Each row of a before or after table is a point. One or more steps were done to the points. Then noise was added and the rows were shuffled. The steps act on columns, c1 being the first. Name the steps. A step turns or swaps two columns, mirrors them in a line or flattens them onto one, adds a multiple of one to another, or multiplies or shifts one. Angles are multiples of 10 degrees, from the lower column toward the higher: turns from -170 to 170, lines from 10 to 170 but not 90. Use the fewest steps. Two steps may share a column if one is a turn and the other turns, adds or multiplies; they go together, in the order done. Otherwise the lowest column goes first.

Before (11 x 3)
[[-18  25 -16]
 [ 15 -38  -6]
 [ 22  -5  22]
 [ 14  -2 -13]
 [ 20 -12   1]
 [  1   1 -39]
 [  4   8  -8]
 [-14  18 -21]
 [ 60 -13  -6]
 [ -1 -18  35]
 [ 11  39 -10]]
After (11 x 3)
[[ -3  -1 -41]
 [-16 -36 -10]
 [-56  22  -7]
 [ -7  39  -7]
 [-12   3 -12]
 [-18  15  -3]
 [ 13 -26 -17]
 [  3  17  39]
 [  8 -19 -21]
 [ -4  -8  -8]
 [-19  10  22]]
Steps: turn c1 and c2 by 170 degrees

Before (8 x 8)
[[ 16  19 -12  14   1  24  44  19]
 [-18  18 -28   6  47  44 -22  44]
 [ -2 -29  24  29 -11 -13 -27  33]
 [-14  -2  18   5 -18   2  -9  17]
 [  2 -17 -24  26 -21  10  17 -16]
 [-12 -21   4  10   0 -20   4  14]
 [ 12  45 -20  15  25  20  11  13]
 [ 31 -17  -3   1 -17   5  27 -19]]
After (8 x 8)
[[ -4  40  24  27 -21  29  -2   4]
 [ 32  -4  -4   2  26   0  31  -7]
 [-11  13   5  10 -17  14  16 -11]
 [-15   8  19   6   0  21  -5  11]
 [  2   1 -24  25  29   6  25   1]
 [ 13 -41 -19  16 -16 -18 -21  25]
 [-17  -1 -27   5 -40 -26 -30  62]
 [ 14 -42 -13  14  -4   2  22  29]]
Steps: mirror c2 and c7 in the line at 110 degrees; turn c6 and c8 by 60 degrees; turn c5 and c6 by -130 degrees

Before (9 x 11)
[[ 13   8  -2  18 -33  36 -33  -4  -1  -3  15]
 [  7  -6  20  -5  -8   1  22 -21   1 -18   2]
 [ 14 -12  29  -4   6 -14  19  33  18  37 -38]
 [ -2  17 -10  -8   1   8   1  -9  19 -38  14]
 [ 10 -38  38 -10  24 -23   0  -7   3 -15  -4]
 [ -6  12  11   2 -34 -12 -13   0   0 -26   4]
 [ 24 -15   5 -14 -15 -20   4   6  -5 -17   9]
 [ -5 -22  26  -1 -10 -23  21  22   8   4  18]
 [-12   7 -25   6 -27  19 -23  -5 -23 -12   4]]
After (9 x 11)
[[  8   9  18  -5  -7   1  18 -21   0 -20   5]
 [-11  14 -26   6 -27  17  -6  10 -29   4   6]
 [  9 -16  38  -8  24 -23   3  -5  10 -60  -4]
 [ 15 -42  29  -5   5 -13  -7  10  23   1 -39]
 [ -3  48 -10  -8  -1   9   5  -5  17   5  13]
 [ 23   4   4 -14 -14 -20  -2   1  -1 -28   9]
 [ -6  33  10   2 -36 -11  -8   6   5   2   5]
 [ -5 -21  25   0 -10 -24  -3   1  17 -28  18]
 [ 12   8  -3  16 -34  37  -9  14 -12  10  14]]
Steps: multiply c2 by 1.6; turn c2 and c10 by 60 degrees; add -0.3 times c6 to c9; flatten c7 and c8 onto the line at 130 degrees
